Rows are points. Each copy is the shape, with its points in the same order, stretched, turned, moved and blurred by noise. Is it also mirrored, or only turned?

Shape (7 x 2):
[[ 24.3 -13.3]
 [ -2.1  -0.6]
 [-15.2  25.2]
 [  7.1  19.9]
 [  6.8 -11.2]
 [-14.2  -1.4]
 [-14.8  16.2]]
Copy 1 (7 x 2):
[[ 25.4  -9.8]
 [  2.4   6.5]
 [ -9.3  35.4]
 [ 16.1  23.8]
 [  6.3  -5.4]
 [-11.7   7.3]
 [ -8.7  24.7]]
Copy 1 is: only turned
Copy 2 (7 x 2):
[[ 24.7  -2.0]
 [ -0.6  10.1]
 [-12.7  34.4]
 [  8.6  29.7]
 [  8.8   0.5]
 [-11.6   9.1]
 [-12.2  25.9]]
Copy 2 is: only turned
Copy 3 (7 x 2):
[[-23.9  13.9]
 [  1.7  -1.2]
 [ 28.0   5.6]
 [ 12.9  17.5]
 [-12.7  -0.2]
 [  9.5  -9.4]
 [ 21.1  -0.6]]
Copy 3 is: mirrored

Shape (9 x 4):
[[ 10.6 -30.3 -15.2  18.4]
 [ -5.5  10.3   0.6  -6.6]
 [ 19.4 -20.1  -8.3  12.7]
 [  5.9   9.5 -17.0  29.7]
 [ 10.3   5.7   5.1   5.9]
 [ -4.5 -14.8  20.4 -11.8]
 [ 33.4 -17.6  -2.6  -8.0]
 [  8.8   6.3  32.5 -19.9]
 [ -5.2  -8.8  11.8 -20.0]]
Copy 1 (9 x 4):
[[ 11.7 -25.0  -3.4   6.2]
 [-14.9  15.2  -3.7 -12.4]
 [ 17.0 -11.6   4.2   0.7]
 [ -0.1  11.9 -10.6  23.4]
 [ -0.7  13.3   7.8  -3.6]
 [-13.8  -7.0  21.2 -24.7]
 [ 27.2  -0.8   7.3 -21.1]
 [ -8.3  19.5  29.0 -31.6]
 [-13.5   0.2   8.6 -30.4]]
Copy 1 is: only turned
Copy 2 (9 x 4):
[[  3.5 -24.6 -15.8  21.8]
 [  0.7   6.1   0.9  -9.5]
 [ 17.2 -16.1 -10.0  14.4]
 [  8.2  17.1 -24.5  19.6]
 [ 17.6   6.4   1.8   3.4]
 [ -0.7 -15.1  25.2  -1.2]
 [ 32.9 -23.0  -3.6  -0.9]
 [ 19.8   0.7  33.5 -15.7]
 [ -1.4 -13.3  19.5 -12.7]]
Copy 2 is: only turned
Copy 3 (9 x 4):
[[ -1.6 -19.2 -10.8  33.4]
 [ -2.9  12.4   3.5  -3.5]
 [  5.5 -21.3  -5.3  21.1]
 [-27.6 -19.0   0.4   4.6]
 [ -1.5  -7.3  11.2   0.6]
 [ 17.6  16.3  14.1  19.0]
 [ 28.2 -21.0  -5.4   8.0]
 [ 25.2  12.9  25.9  -4.9]
 [ 17.7  19.2   4.6   8.1]]
Copy 3 is: mirrored

Shape (9 x 6):
[[-16.3   3.7 -24.8  -3.6   5.4 -18.6]
 [ 27.8  -8.2  10.9   1.7 -11.1  -8.5]
 [-24.3 -20.1 -20.6  -3.3 -11.1 -14.8]
 [ -3.7 -16.3  23.5  26.9  -2.6   3.4]
 [ 12.0  -0.3  39.6  -5.7 -14.2   4.2]
 [ -6.0 -12.6 -17.2  -4.2  -5.0 -10.8]
 [  5.2  -4.3  15.5  26.7 -27.1   4.4]
 [  4.5 -18.1  26.8  11.8  -6.7   1.6]
 [  7.1  -2.7 -25.0 -17.2  -1.6   8.1]]
Copy 1 (9 x 6):
[[ -3.4   9.7 -17.2 -12.8  24.0 -19.0]
 [ 17.9  -9.2  12.1   3.1 -20.9  -9.6]
 [ -6.4 -14.3 -21.0 -23.5  12.7 -13.6]
 [-15.4 -25.0  16.2   9.6  -6.4   2.3]
 [  3.1  -8.5  31.0  -7.1 -26.7  -4.3]
 [  4.6  -3.8 -13.2 -11.2   8.6 -12.8]
 [-17.3 -19.7   1.4  11.2 -26.6  -1.6]
 [ -3.3 -25.9  19.2  -2.7 -16.7  -1.9]
 [ 16.4  17.7 -11.6 -10.0   7.9   3.8]]
Copy 1 is: only turned
Copy 2 (9 x 6):
[[ -9.5   9.3 -16.5 -15.4  20.3   1.3]
 [ 24.3 -15.4  -4.2  10.6 -24.7 -15.8]
 [-29.8 -16.1 -12.7 -15.6  10.7   0.8]
 [  4.0 -18.7  33.3  19.6  -0.5 -15.4]
 [ 25.3  -9.0  33.8  -3.0 -35.9 -12.5]
 [ -8.1 -14.1 -14.4  -8.3   3.5   1.6]
 [ -1.4 -10.6  18.7  31.4 -22.8  -6.8]
 [ 10.9 -22.5  27.5   9.2 -13.5 -18.0]
 [ 14.1 -13.2 -21.2 -10.6   0.9  23.0]]
Copy 2 is: only turned
Copy 3 (9 x 6):
[[  2.2  -2.3 -34.6  -2.0  14.5 -21.0]
 [ 22.4 -15.1  20.0  10.4  -6.7  -9.5]
 [ -0.8 -25.3 -29.7 -15.6   6.5  -2.2]
 [ 17.6  -5.0  10.0   5.4  -4.5  30.2]
 [ 13.8   4.5  30.5  -3.3 -18.6   8.9]
 [  6.5 -16.0 -20.3  -5.1  12.3 -12.8]
 [ -3.5 -16.8  16.8  21.7 -13.0  14.5]
 [ 22.4  -7.9  17.9  -1.9  -8.5  20.3]
 [ -4.4 -12.9  -3.0  -4.9  26.4 -22.1]]
Copy 3 is: mirrored

Shape (13 x 9):
[[-12.7 -16.5   2.2  -7.8 -25.2 -11.2  -8.5 -25.9  -2.8]
 [  3.9  -4.7 -25.4  14.1 -14.3 -10.7  11.2  17.8   7.4]
 [  7.4   4.2  -5.5 -26.7 -13.3   4.1  23.1  -5.1   5.8]
 [ 22.3  51.9 -14.9 -16.9  15.5  13.7  23.5   2.8 -10.2]
 [ -4.0 -17.8 -15.9 -19.7 -13.0 -11.3 -24.1  18.2   7.3]
 [  1.0  10.6  12.3   9.2   9.2  11.4   5.5  10.1  14.2]
 [  6.9   2.6  -8.2  -7.1 -13.0  -6.4  -3.6 -21.3   0.3]
 [ 15.7 -22.7   3.7   1.8  -1.9  -2.9  -0.8  21.7  10.8]
 [ 20.3   9.7   6.6  15.9 -16.9  -6.2   6.9  -7.3  18.1]
 [ 16.7  17.1  -6.1  21.2   9.2  -8.1  -9.2 -19.2  23.1]
 [ 29.8   6.3   5.4  28.2   6.7  27.9   0.8  17.3   0.7]
 [  5.8  23.5   6.8   5.8 -30.3   5.8 -26.6  -6.9  -2.6]
 [  3.5  -4.9   4.4 -21.4  -5.9 -27.6 -10.4  11.0 -35.1]]
Copy 1 (13 x 9):
[[ -8.0 -13.4 -10.6  -7.7 -27.0  12.6  18.5  18.4  13.5]
 [ -8.9  -7.7 -27.9  16.8 -13.7 -16.8  -1.1  -7.4 -12.0]
 [  3.4  19.6  -3.7 -20.7 -19.5  -7.6   9.1  -7.2  -0.5]
 [  4.6  59.2  -2.1   2.6  12.3  -2.2  -3.5  -9.8 -19.3]
 [-15.3 -10.4 -23.0 -11.7 -24.2  -8.4 -27.3  21.0  -9.6]
 [ -3.8   5.7  14.7  13.4  -2.0   4.3 -11.8  -9.1  -2.2]
 [  1.6   7.6 -13.2  -7.0  -4.2   6.4  10.3  10.7  13.8]
 [  5.9 -21.4   1.0   1.3 -17.2 -18.9 -15.7   1.0  -7.7]
 [ 20.6   1.7  -6.6  19.2 -13.6  -2.8   3.4  -6.0  15.3]
 [  6.8   8.9 -10.7  19.3  18.0   7.1  -3.6   3.4  32.6]
 [ 18.8  -6.3   4.6  23.6  17.5  12.9 -14.0 -14.7 -24.7]
 [ 10.8  11.8 -12.4  14.4 -24.7  35.1  -5.6  20.3  -0.4]
 [ -5.5   0.8   4.1  -7.4 -19.0 -14.6   7.4  41.3 -23.1]]
Copy 1 is: mirrored
Copy 2 (13 x 9):
[[-13.4 -10.6  16.8  -9.4 -29.3   4.2  -9.2 -24.1  -6.3]
 [ 10.5  19.6 -19.9  10.2   0.2   1.4 -24.5 -16.8 -12.6]
 [  6.8  17.5 -10.9 -15.8 -24.1   5.3  12.3  -2.8   9.4]
 [ -4.3  27.5 -33.3   4.8 -20.9 -14.5  14.9  44.8  19.2]
 [ -0.4   2.6   3.0 -26.9   0.5  15.8 -37.6  -3.7  -9.4]
 [ -3.5  13.6   5.6  11.6  15.9  -0.3   4.7   4.9  15.6]
 [ -4.5  -8.6  -1.2  -3.7 -26.2  -6.6  -8.2  -4.6   5.5]
 [ 19.2   5.7   6.0  -6.7  18.9   3.0 -10.5  -5.6 -11.8]
 [ 16.0   5.5   7.2  12.6  -9.3 -18.8  -3.9 -14.0  12.6]
 [ -4.8 -12.2  -6.6  15.7   2.1 -25.8  -8.8  -0.4  25.7]
 [ 20.4   2.0   2.5  33.9  17.1   1.4  -1.5  17.7   3.1]
 [ -2.1   1.5  28.1  10.9 -30.9  -3.1 -27.2   7.8   9.6]
 [-13.6   8.3  13.1 -21.9 -18.3 -14.0 -13.1  17.0 -40.3]]
Copy 2 is: mirrored
Copy 3 (13 x 9):
[[ 10.0 -34.2  15.9   5.5 -21.0  -5.6 -16.2  -8.5  15.4]
 [ 10.7  -6.0 -28.7  13.9  -5.7  -6.7  17.5   7.1  -8.4]
 [ -4.6 -11.6   6.3 -14.6 -16.5  11.8  24.9  11.1  19.3]
 [ -9.8  47.3   3.3   6.6  -2.2  39.3  46.2  12.9  22.8]
 [ 19.2 -16.0  -4.7   2.7  -8.9  -2.0 -25.2  32.2   5.4]
 [-12.6  13.4  -9.0  -0.4  16.4  -7.5   9.6  -4.0  11.4]
 [ 16.3 -10.9   6.4   9.0  -7.3   6.3   8.3  -3.6  20.5]
 [ 17.6  -1.9 -13.3 -13.1  12.7 -22.0  -2.2   8.6  -1.7]
 [  6.1   3.5 -14.9   3.9  -3.2 -23.7  15.1 -16.1  26.2]
 [ 11.3   7.3 -15.2  29.8  18.2  -7.6  15.8 -13.0  34.6]
 [  7.1  36.4 -24.1  -9.3  22.4  -2.0  10.9 -22.2  -1.7]
 [  6.5  16.4  -2.6   7.6 -23.2   1.5 -21.2 -18.5  24.9]
 [ 30.4  12.3  27.7   4.9 -20.4  -5.0  -7.9  24.7 -14.2]]
Copy 3 is: mirrored
